Every row gives one point. To make a cloud, some directions were put in groups of two or more. Within a group, all points are equally far from the middle, so they leave a hole (a ring in 2 directions, a hollow ball in 3). The other directions are filled evenly. Then the cloud was stretched, turned, moved and blurred a little. Count the holes, and give their numbers of directions, smallest first.
In the rows, 128 means zero.

Cloud:
[[168  89]
 [ 78 146]
 [104  67]
 [ 76  89]
 [158 148]
 [ 69 132]
 [133 164]
 [175 113]
 [173 103]
 [ 69 102]
 [146 156]
 [162 144]
 [150 155]
 [155 150]]
Holes: 1 (2)

Cloud:
[[142  85 146]
 [172 171 163]
 [112  97  86]
 [149 180 109]
 [ 96 100  86]
 [160 113  91]
 [171 170 147]
 [143  98  98]
 [200 123 150]
 [120 179 140]
 [ 93 105 126]
 [114 112 197]
 [170 169 191]
 [116 100 186]
 [ 82 112 114]
 [118 186 113]
 [151  83 155]
 [ 73 159 113]
 [ 73 120 105]]
Holes: 1 (2)

Cloud, 29 rows:
[[111  42 135 142]
 [189 106 152 159]
 [ 83  85 170 118]
 [176 128 160 168]
 [178  90 144 113]
 [ 62 125 175 105]
 [ 78 144 159 155]
 [112 133 198 148]
 [ 76  96 166 144]
 [137 112 201 139]
 [119  99  86 101]
 [118  80  88 115]
 [140  37 123 139]
 [ 74 117 159 159]
 [115 181 104 128]
 [ 76 116 118  79]
 [143 176 104 131]
 [163 151  96 128]
 [178  92 107 120]
 [144 105  80 111]
 [139  78 187 123]
 [ 63 135 123 108]
 [ 69 113 155 144]
 [167 138 107  93]
 [170 126  93 120]
 [156 110 165  64]
 [ 74 111 156 161]
 [175 143 144 165]
 [173  71 111 125]]
Holes: 1 (3)

Cloud (54 x 6):
[[134  74 163 155 116 106]
 [ 29 112 131  98 118  92]
 [159 164 128 131  97 157]
 [ 90 144  67 131  84 101]
 [140 173  99 109  94 188]
 [ 85 182 126 119 127  84]
 [179 134 106 117 118 131]
 [101  97 149 164 108 197]
 [119 184 164 156 167 139]
 [ 88  81 158 154  73 114]
 [166 143 108 165 178 135]
 [103 122  90 139 202  89]
 [ 90 135  71 146 127 187]
 [157 154 147 127 146 167]
 [134 142 170 126 157 124]
 [ 92  95 106 118  55 119]
 [111 150  88 117  76 182]
 [130 192  90 156 150 124]
 [ 70  95 178 100 166 161]
 [ 80 159 170  80  81 128]
 [ 89  83 147 112 128 154]
 [ 93 152 142 141  81 120]
 [140 171 117 128 171 134]
 [127 146 183 139  63 102]
 [109 167 177  80 124 165]
 [113 180 147 117 155 133]
 [124 145 182 176  64 107]
 [131 169 135 140 138  86]
 [ 75  80 158 115 129  87]
 [ 83  70 172 106 109 100]
 [ 84 174 147  89 113 114]
 [120  90 142 188 143 170]
 [105  83  68  82 104 117]
 [ 64 141  92  89  93 146]
 [ 59 112  83 142 155  76]
 [ 54 113  72  73 104 119]
 [ 75 103 152 144 185 136]
 [108 130 188  53 133 130]
 [ 56 107 105 126 151  97]
 [124 115 126 125 171 106]
 [ 96  93  90  96 114 170]
 [132 107  86  73 149 164]
 [ 96 139  77 148  82 107]
 [140 175  85 135  98 186]
 [137  71 139  77  92 166]
 [ 98 136  72 128  66 104]
 [104  62 161  64  83 122]
 [ 90 120  76 139 112 161]
 [135 173  93  99 160 125]
 [ 47 108 124  92 153 158]
 [116 146 153 101 190 156]
 [ 86 117  82 162 197 103]
 [135 170 174 169 159 126]
 [ 83 134 116 101  67 157]]
Holes: 1 (2)

Cloud:
[[ 97  81 110 161 145 156 102 105]
 [104 134  71  74  90 164 142 121]
 [132 112 131 150 167 121 138 123]
 [164 121 142 124  60 136 101 104]
 [122  74  66  97  53 183  93  89]
 [146 131 103 128 119  95  87  65]
 [135 123 144 154  71  98 163 118]
 [105 148 114 147  83 168 146 138]
 [151 157 171 118 149 163  81 198]
 [160 168  90 163 151 117  79 132]
 [102 151 110 178 136 174 127 131]
 [147 141 138 170  88 125 130 103]
 [133 169 106 117 121 194 146  79]
 [124 147 140 139 160 119  97 103]
 [135 129 127 105 110 173 147  72]
 [151  85 135  95 119 139 177  99]
 [178 101   7 113 113 138 160 131]
 [153  89 148  97  94 163 122  92]
 [ 72 164 160 108 138 164  80 116]
 [149 141 137 185 150 152 117 138]
 [104  83  89  78 135 134 153  91]
 [139 124 169  68 139 126 142 136]
 [136 170 119 133 181 114 129 155]
 [115 157 132 110 161 158 126  38]
 [ 72 187 155 110 138 113 134 128]
 [142 170 103 139 128 166 182 120]
 [111 144 113 107 109 155 129  82]
 [180 144 105 115  61 152 103 160]
 [154 175 154 151 145 189  83 120]
 [143 144 131 132 185 135 105  98]
 [153 174 156 138 150 147 129 169]
 [153 116 122 149  97 158 104 199]
 [179  87 125 125 144  93  88 141]
 [122 122  96  45 121 149 109 135]
 [145  90 125  68 100 141 147  64]
 [ 77  76 164 175 129 136 125 178]
 [172  76  62 105  89 143 149  74]
 [121 126 104  69 116 181  82 105]
 [180 151 131 135 149 200 121  88]
 [ 93 144 187 150 154  83 152 129]
 [188 155  66 113 126 141 114  48]
 [146  87 171 128  88 190  99 126]
 [115 175 134  95 112 137  96  82]
 [150 187  90  92 119 149 109  94]
 [165 103 152 138  99 117 101 135]
 [124 138 126 133 142  99 119  93]
 [165 179 138 164  96 174 145 156]
 [146  88 158 160 124 161  96 112]
 [144 159 149 201 130 147 127 144]
 [111 122 103 111 161 174 122 174]
 [138  93  98 157 100 157 120 163]
 [ 87 118  91  83  78 153 145 125]
 [187 129 101  69 131 126 131 110]
 [156 135 123 111  96 183 145  86]
 [102 181 171 108 116 146  95 151]
 [191 100  86 132 106 140 131 123]
 [ 89  84 160 142 136 193 184 146]
 [108 159 167 121 125 154 149  96]
 [126 111 129  80 102 129  63 121]
 [110 169 125 107 110 214 111  83]
 [147 167  86 174 127 138  83 117]
 [154 115  87  94  81 167  74 123]
 [115  91  84 126 144 196 136 115]
 [155  88 125 146  66 184 119 136]
 [174 163 145 150 172 107  90 148]
 [170 177 117  82 151 135  86  94]
 [147 126  93 167 145 197  85 107]
 [149 147 186  81 122  95 151 109]
 [157 180 127 135 118 166  80 142]
 [181 155 147  81 129 109 156 154]
 [ 92 132 109 106 134 134 125 171]
 [143 139  65  95 124 118 141 142]
 [112 141 172  90 122 105 125 104]
 [162 165 148 132 148  91 119 132]
 [154 133 142 103 151 156 131 121]
 [164 121  90  71  89 150 104 176]
 [166 125 137 128 138 181  41 158]
 [141 166 152  92 163 116 155 156]
 [106 185 155  70 117 155  86 116]
 [183 171 182 149 156 124  70 128]
 [120 147 182  95 180 149 113 149]
 [183 163  81  89 122 184  86  95]
 [129  87  76 108 128 196 143  97]
 [103 103 137 127  64 133 127 173]]
Holes: 0

Cloud:
[[121  97  92  90  98 115 128  86 148]
 [123 176 134  86  89 132  93 111 134]
 [139  94 141 197  88  89 127  50 163]
 [155 166  68 109 114 200 105 128 111]
 [111 163 128  80  90 186 143 103 132]
 [108 122 120 145 150  76 138 104  95]
 [128 100 169 171 131 167  25 112 158]
 [170 149  55 119 115 121  98 116 142]
 [149 179 191 191 133 141 116 178 133]
 [146  60 132 188 129 148  58 121 134]
 [100 160 171 166 135 148  99  66 152]
 [ 94 130 149 115 121  49 117 111 127]
 [159 184 150 148  92 162  91 177 106]
 [154  98  96 155 143  97  62 123  59]
 [166 185 105  59 186 118 127 114 119]
 [178 140 121 142 137 177 183 152 139]
 [138 169 172  94 148  97 143 100 108]
 [167 144 152  89 131 105 174 100 166]
 [ 99 132 104  65 135 143 107  55 160]
 [194 131 130 122  88  47 131  62 123]
 [137 158 145 150 155  79  97 124 190]
 [149 147  95  78 102  97 149  97  68]
 [ 61 121 163 104 161 115 122 106 105]
 [169 133  76  88 131  82  79 109 168]
 [198 179  59  90 162  97 125 177 140]
 [190  98  99 168 103  86 155  82 123]
 [171 133 164  92  85 130 156 129 110]
 [181 164 118 117  99 100 173 129 184]
 [177  69  49 107  76 150  80 104  93]
 [119 100 142  83 130  80  76 146  70]
 [205 140  78 122 116  78  69  54 105]
 [185 135  68 112 112  91 112 169 105]
 [128 162 123 181  41 103 143  87 139]
 [186 154 125 139 111  99 109 102 124]
 [126 108  79 155  79 139 144  66 125]
 [131 131  84 104 158  97 109 191  84]
 [146 119 101 132  58 149 113 114 189]
 [133 114  65  99 133 155  84  89  99]
 [160  96  85 154 122  78  74 159  76]
 [101 118  91 182 109 132 113 142 117]
 [ 81 165 142 172 137  60 103  86  65]
 [105 127 116 112 124 221  74 169  95]
 [142 113  81 132 112 154  87 147  98]
 [172 102 148  90  78  78  99  89 123]
 [182 103 152 153  93 105 114  49 149]
 [206 160 124  91 120 108 128 120 141]
 [163 131  77  95  81 118 117 173 131]
 [135 150 126 123 128  56 116 147 197]
 [ 67 105 112 109 141 174 162 146  98]
 [178 161 142  98 114  50 101  98 138]
 [125 131 112  72 137  77  85 121  68]
 [100 109 114 166 144 107 128 105 165]
 [133 121 139 173 102 165  89 142  76]
 [155 167 171 175 154 143 123 196 124]
 [108  76  90 189 105 123  65 102 116]
 [138 156 124 148 143  67  56 133 127]
 [156 153  61  97  97 154 110 118 143]
 [123 165 142  78 139 106 147  74 117]
 [124 134 122 146 148 129  97 134 134]
 [119 122 146 133  82 154 127 100 120]
 [118 134  95 143 123 180 106  64 138]
 [125  98 108 120  79 172 123 152 137]
 [152 109 112 116  84 189  68 131 112]
 [192 125  97 160  43 113 151  93 122]
 [ 93 141 110 124 217 122 143 114 124]
 [122  85  94 116 101  96 108  49 132]
 [115 158 140 115 108 141 157 172 141]
 [ 77 151  91  88  92 180  92 107 163]
 [211 155 120 113  45  79 154 142 167]
 [171  76  88 103 114 174 128 145 154]
 [100 140 135 128 117 179  55 129 115]
 [154 189  74 131 119 121 108  47  92]
 [182 151  87 172 139 185 167 121 130]
 [147 143  58 136  81 122  92  78  92]
 [112  92 122 137 143 160  86 138  81]
 [119 156  85 194 126 124  81 136  99]
 [203 130 185 194  91 102 132 157 122]
 [150  84  64 121  94 132  83 138 102]
 [ 90 174 131 112  91  50 117 119 129]
 [156 163  91 105 165  91 151 141 110]
 [105  76  92  89  99 101  99  77 106]
 [175 117 161 197 119 131 118 173 102]
 [136 118 162 152 108  80 125  69 134]
 [ 94 133 159 164 114 168 163 162 188]
 [198 135 108 151  74  94 131 134 128]
 [198 139 122 138 121  55  73 111 135]
 [212 179 112 146  33 123  74  94 140]
 [200 164 118 105 102 107  81 104 124]
 [147 122  88  82  75  93 135  84 106]
 [138 134 148 102 161  94 141  73 104]
 [ 70  94 120 172 128 184 109 148 108]]
Holes: 0

Cloud, 94 rows:
[[ 94 138  81 106 117 118  67 129  88]
 [161 138 123  87 149 112  63 179 198]
 [ 92 130 101 147 155 131 170 154 157]
 [180 171 154 134 122 143 119 177 143]
 [181 119 133 163 150  95 147 146 144]
 [ 87 110  94  82 160 172 139 196 165]
 [150 131 131 111  69 132  79 119 111]
 [ 98 122 131  74  76 123 188 141 136]
 [ 94 167 151  99 169 128 138 226 179]
 [167 153 109 127 129  93 160 188 104]
 [ 85 134  73 120 114 124 137 152  71]
 [204 172 135 131 135 127 139  85 137]
 [141 142  48 157 143 162 151  81 149]
 [153 146  64  83 181  98 126 163  97]
 [189 149  59 150 195 133  92 150 143]
 [152 172 102 122 151  67  94 107 161]
 [119 149  90  82 155 202 143 167 158]
 [177 164 106  88 152 110 189 182 160]
 [129 110 108 138 150 165 153 163 193]
 [150 207  70 150 110  98  74 137 137]
 [175 109 111 114 153  98  69 160 201]
 [154 118  92 105 148  71  90 149 189]
 [157  95  71  76 160  75 133 127 154]
 [144 154 145 152 123 190 141 138 144]
 [101 167 133 131 170 122 161 224 127]
 [131 115  54 130 173 175 164 177 152]
 [146 121 168 136 141 149 116 192 132]
 [149 147 110 121  75 130 143  67 122]
 [217 166 122 139 124 182 195 154 103]
 [ 67 127 124 141 119 129 137 192 160]
 [133 105 112  70 122  83  82 149 201]
 [111 187 126  60  98  96 115 121 153]
 [102 115  93  65 144 188 149 109 117]
 [155 160  75 130 193 137 195 175 151]
 [155 122  86 102  89 153 120  86 181]
 [ 89 119  89 120 101 104 140 165  90]
 [ 94 142  97 120 131 188 103 132  85]
 [ 93 144  77 135 130 138 187 173 144]
 [ 80  66  76  95 155 135 146 145 135]
 [124 102 133  79 177 177 142  98 119]
 [ 99 203  89 108 108 104  64 129 154]
 [159 139 130 148 158  80 135 142 124]
 [153 132 141  93 157 179 139 157 104]
 [186 151  22 123 128 130 101  88 122]
 [128 121  84  95  92 151  51 165 171]
 [ 96 178  89 103 117 146 185 102 113]
 [149 111 140 106  83  94 125 158 129]
 [193 142  74  92 134 125  81  73 145]
 [176 152 107  58 139 116 104 111 172]
 [118 108  72 171 146 138 127 111 178]
 [134 144 124  99 130  97 108 223 102]
 [131  83 127  68  84 118 124 132 117]
 [153  97 149 101  99  90 117 156 127]
 [106 155 115 119  91 111 116  87 115]
 [156  90 125 101 173 137 163 177 113]
 [197 139  67 111 162 139 119 197 145]
 [119 186 119  84  93 109  68 130 174]
 [102  84 100  86 141  67  62 146 139]
 [101 162 115 125 103 179  99 163 182]
 [208  84 101 150 159 144 163 152 105]
 [125 123 107 162 182 170  67 131 110]
 [127 116  72 161 158 142 167  94 163]
 [201 128 136  99 120 133 138  92  98]
 [121 109 118 134 133 185 134  86  94]
 [121 154 138  74 177 170 102 164 109]
 [159 168  57 119 147 106  36 124 143]
 [178 173  99  82 173 134  85 114 156]
 [113 139 121 109 142  68  65 150  99]
 [ 77 202  77 120 122 142  80 144 151]
 [ 89 109  90 132 109 102  70 162 102]
 [134 103 164 107 164 106 201 158 141]
 [208 208  66 122 115 126 134  95 132]
 [ 56 105  88 110 158 135  73 134 122]
 [148 167 113 150 133  82  82 158 101]
 [ 51 137  83  77 146 122  51 130 132]
 [150 163  94  75 184 113  76 125 119]
 [105  92  79 136 136 154  80  85 115]
 [217 121 150 134 121 149 164 116 123]
 [143 111 122 104  75 128  71 170 119]
 [173 196 118 107 166 119 179 104 117]
 [132 181 129 162 177 117 115 153 126]
 [154 137  99 143 108  74 129  79 125]
 [ 99  99  64  75 142  88 113 125 117]
 [131 208 102 156 153 183 125 143 137]
 [151 111 114 113 181 141  80 201 165]
 [133 157  81  98  95 170 150 111 160]
 [168 126 102 114  61 158 162  90  90]
 [ 36  86 148  99 108  88 131 169 136]
 [ 57 136 100 142 130 140  83 165  91]
 [109 146  71 118 101 170  93 199 178]
 [195 123 127 142 141 137 203 165 116]
 [140 180 166 104 140 152 131 185 121]
 [123 147 100  76 100 129  51 125 183]
 [130 131  41  93 124 107 129 166 151]]
Holes: 3 (2, 2, 2)
